Each point is reached from the start by the listed moves, each made 0, 1 or 2 times, or once backwards (-1), plus a little noise. Say if it took an odd or an even number of moves. Then give how often each move was made.

Moves:
(1): [ 0.56  0.66 -0.44 -0.80]
(2): [-0.29 -0.14  0.22  0.66]
Start: [-0.05 -0.05 -0.07  0.13]
Points:
[-0.03 -0.04 -0.04  0.12] -> even (0, 0)
[-0.41 -0.21  0.17  0.81] -> odd (0, 1)
[-0.29 -0.52  0.12  0.25] -> even (-1, -1)

Moves:
(1): [-0.20 -0.01 -0.11  0.25  0.16 -0.06  0.16 -0.05 -0.08 -0.14  0.09]
(2): [-0.11  0.11  0.12  0.10 -0.11  0.06 -0.13  0.12  0.08  0.08  0.03]
(3): [ 0.03 -0.04  0.27  0.29 -0.18 -0.11 -0.15  0.00  0.11  0.08 -0.46]
(4): [-0.08  0.08  0.11  0.04 -0.01 -0.12  0.07  0.17 -0.23  0.30 -0.26]
(5): [ 0.23 -0.03 -0.09  0.18 -0.17 -0.10  0.17  0.07 -0.22  0.01  0.23]
(6): [-0.04  0.18  0.41  0.05 -0.14 -0.12  0.18 -0.20 -0.03  0.05 -0.08]
(7): [-0.14  0.25 -0.15 -0.02 -0.04 -0.10  0.00  0.04  0.18 -0.08 -0.11]
(8): [-0.12 -0.21 -0.13 -0.11 -0.09 -0.04  0.16  0.10  0.08 -0.08  0.13]
(9): [-0.10  0.18  0.33  0.23 -0.10  0.14  0.29  0.20 -0.01 -0.15 -0.44]
Start: [-0.10  0.10 -0.04 -0.22  0.43 -0.02  0.20  0.00  0.11 -0.03 -0.01]
Points:
[-0.31  0.11 -1.39 -0.27  1.39 -0.15  0.12 -0.29 -0.08 -0.32  0.86] -> even (2, -1, -1, 0, 0, -1, 1, -1, -1)
[-0.16  1.09  0.98  0.62 -0.42 -0.95 -0.08 -0.23  0.21  0.70 -0.98] -> odd (0, 1, 2, 1, 1, 2, 2, -1, -1)
[-0.95  0.82  0.17  0.31  0.12 -0.44  2.22  0.12 -0.06 -0.97 -0.14] -> odd (2, -1, -1, 0, 1, 2, 2, 2, 2)
[-0.51  0.00 -0.45 -0.32  0.69 -0.15  0.74  0.20 -0.23  0.01  0.38] -> even (1, 0, -1, 1, 0, 0, 0, 1, 0)
